Each row is a point. Each table stands for the endless flat space through its points: a line for two points, a plane for three, and so on. Write the one point that lies in both, or say that there is none.
In the rows, zero is written as 128.

First, 2 rows:
[[121 155 147]
 [116 159 152]]
Second, 2 rows:
[[125 142 132]
 [137 152 142]]
They share: [131 147 137]

First (2 x 4):
[[117  84  96 121]
 [125 112 116 141]]
Second, 2 rows:
[[116  96 117 125]
 [119  97 116 126]]
They share: no point

First, 2 rows:
[[126 132 146 146]
 [134  96 150 170]]
Second (3 x 4):
[[136 143 146 186]
 [152 113 142 170]
 [144  77 138 142]]
They share: no point

First:
[[127 151 185 148 107 117]
 [131 157 163 138  98 123]
 [124 162 147 127 100 127]
 [134 148 187 161  94 111]]
Second (2 x 6):
[[112 144 169 149  95 139]
 [107 136 178 157  93 147]]
They share: [122 160 151 133  99 123]

First:
[[127 108 125 107 149  80 141  88]
 [149 103 144  87 155  96 161 111]
 [175  85 162  85 143 120 191 128]]
Second (3 x 8):
[[137  86 153  89 147  68 155 100]
 [164  76 132  90 128 108 176 126]
 [131 101 141 116 144  83 152  82]]
They share: [143  94 135 111 137  96 161  96]

First:
[[147  87 104 172 157 119  98 141  99]
 [147  71 107 147 124 173  88 148 156]
 [155 121 117 159 131 148  75 192 170]
 [164 113 126 115 156 148 106 160 143]]
Second (4 x 9):
[[179 105  97 147 158 117  70 175 149]
 [182 111 100 144 154 119  45 177 165]
 [144 117 134 172 136 129  59 145 121]
 [170 106 108 149 159 112  95 171 131]]
They share: no point

First:
[[119 133 122 139 134 124  99 102 157  77 135]
 [116 126 120 145 141 121 106  97 149  86 132]
 [146 135 141 154 147 127 112  97 140 113 150]]
Second, 2 rows:
[[145 148 145 139 113 121  86 127 141  74 156]
 [151 151 143 140 119 129  90 120 150  82 159]]
They share: no point

First:
[[129 162 164  91 160  97 120 174 162 105 135 108]
 [114 147 161 109 160 124 114 156 150 123 108  93]]
Second:
[[101 140 176 113 170  99 126 146 160 117 127  82]
 [118 141 169 112 168 104 124 151 150 113 129  92]
 [108 124 183 126 181  85 137 132 149 109 146  78]]
They share: [119 152 162 103 160 115 116 162 154 117 117  98]

First:
[[ 90 144 107 133 115 117 146  96 120  67 119 108  56 152]
 [ 98 117  98 110  98 110 136 127  98 132 118  39 112 131]
 [ 92 159 121  88  85 116 155 143 134 145 102  58 104 159]
 [ 96 112  81 132 122  70 118 130 127 149 142  45 103 147]
 [128  96 123 161 164 155 137 112 112 135 187 123 138 136]
 [ 73 117 111  95  93 127 117 110  86  94 127 148  74 178]
 [ 85 134 103 164 146  56 119 110 178 137 164 114  76 173]]
Second, 4 rows:
[[ 70 112  88 142 148  87 113  98 114 146 148 120 130 160]
 [115 138 117 129 109 134 138 132 181 127 151  42  55 110]
 [ 75 112 105 144 135  73 127 107 100 140 155 143 151 188]
 [123 112 141 147 135 106 112 116 151 149 137  80  37 146]]
They share: [ 94 121 112 139 127  99 128 116 135 137 151  99 103 154]

First:
[[105 176 179 109 144  97 137 151 173 118 119 121 129 133 169 143 145 137]
 [ 71 171 173 101 162  70 158 152 178 119 118 119 133 133 188 125 136 117]
 [109 163 133 183  89 118  87 192 164 148 117 107 131 144 142 192 116 185]
 [123 140 136 145  96 157 109 189 131 170 122 110 103 169  81 185 115 160]
 [ 35 114 109 104 167 105 182 185 142 185 151 110 116 181 112 124 100  78]
 [ 45 139 145 120 134  85 158 185 152 151 100  99  95 161 140 141 106 130]]
Second:
[[ 96 199 129 154 131 136  92 153 161 166 147 105 106 127 129 127 135 136]
 [100 141 149 101 131 123 157 175 169 158 124 118 117 157 143 173  98  99]
 [ 88 210 204  85 195  96  86 164 127  95 139 139 152 130 118 199 162 140]
 [121 151 108 124 156 133 136 157 167 150 162 111  93 173 169 135 106 113]
 [ 99 185 120 180 116  71 120 133 129 176 136  85  63 129 139 157 100  93]
 [ 93 127 189  52 141 139 171 205 181 144 104 138 162 166 124 193 116 110]
 [ 94  96 154 104  71 129 213 222 195 223  68  96 133 182  92 157 111  97]]
They share: no point

First (6 x 20):
[[147 123 117  92 149 140  88  94  72 184  76  45 157 107 105  79 162 132
  118 118]
 [133 156  91  91 120 173  82 152  85 209 118  65 131 131 132 124 187 106
  106 112]
 [125 157  56 139 159 177  97 231 121 169 164 144 137 169 105 154 124  93
  128 155]
 [153 171  97 144 201 121 100 191 119 152 125 111 143 128  73 128  99 111
  118 130]
 [105 198  74 148 148 165 109 248 104 142 164 144 108 146 110 159 119  56
  119 135]
 [123 119 104 129 169 140 109 136  68 127  91  90 161 106  79  79 117 104
  134 135]]
Second:
[[145 174 131 148 134 173  71 172 149 136 124 108 167 103  71 126 140 147
  177 138]
 [149 160  89 104 193 145  98 163 102 119  89 133 167 146 102 145  95 150
  143 148]
 [157 177 119 163 134 167  68 157 122 160 127 114 137 124  77 126 149 117
  156 138]
 [181 180  79 152 177 151  76 137  64 167  97 145 115 172  96 149 131 104
  117 140]]
They share: no point

First (7 x 24):
[[150 185 112 106 134 142 124  82 180  84 167 181 125 157 117 177 106 165
  140 126 132 144 206 149]
 [108 121 158  78  92  58 161 157 155  95 106 134  93 130  96 179 165 152
   69 124 144  93 170 127]
 [ 79  92  87 117  73 118 156 173 141 138  99  91 106  98 100 156 183 144
   91 160 111 105 153 155]
 [ 77 136 137 125  79  84 130 151 141 126  93 141 128 114 124 142 143 224
   91 198 167 145 199 199]
 [ 65 126  62 146  97 169  85 158  96 154 151 109 113 132  83 122 161 172
  117 188 126  97 149 120]
 [ 68 130  95 128  62 124 144 175 120 140  88 112 112  90 119 133 143 158
   93 191 126 131 192 166]
 [132 128 100  93 152 135  92 101 160 109 209 149 123 183  55 177 174 167
  122 105 129  78 124  97]]
Second, 2 rows:
[[110 121  97 105 115 117 129 123 147 115 146 140 114 125  82 159 162 157
  116 134 123 115 162 135]
 [134 145 129 125 123 153 121 147 147  95 166 124 118 141  94 171 126 165
  124 130 127 119 158 155]]
They share: no point

First (5 x 24):
[[117 147 100 138 102 158 140 143 143 145 108 207  74 171 171  80 163 158
   88 200 118  73  72 142]
 [ 74 130 104 127 150 134 110  97 170  96 160 179 107 141 160  87 121 148
   99 171 119 120 117 101]
 [114  93 121 142 113 121 159 134  94 188 127 141 105 113 139 113 139 133
   74 175  89  65  93 174]
 [115 100 105 148 114 124 158 127 119 168 120 173 102 126 158  97 136 134
   93 182 105  72  81 167]
 [ 92 112 152 133 129 140 131 131 105 160 151 111  93 115  89 145 141 122
   49 146  66  96 132 134]]
Second, 5 rows:
[[ 87 104 102 135 117 127 131 104 142 141 117 155  78 123 136 120 142 149
   97 166 128  95 116 110]
 [105 142 129 143 120 115 167 119 131 155 178 194 121 106 126  82  84  93
   44 153  74 123 105 158]
 [ 73  74  88 175 139 167  83  86 140 133 107 133  88 135 136 170 152 141
  161 126 130  79  72 118]
 [ 82  98 108 154 158 156 135 110 145 132 138 162 102 137 123 119 125 118
  106 167 101 102 116 131]
 [ 98 107  81 164 136 128 160  98 124 174 183 151 111  85 173  97 135 102
   85 159 116  97 143  98]]
They share: no point
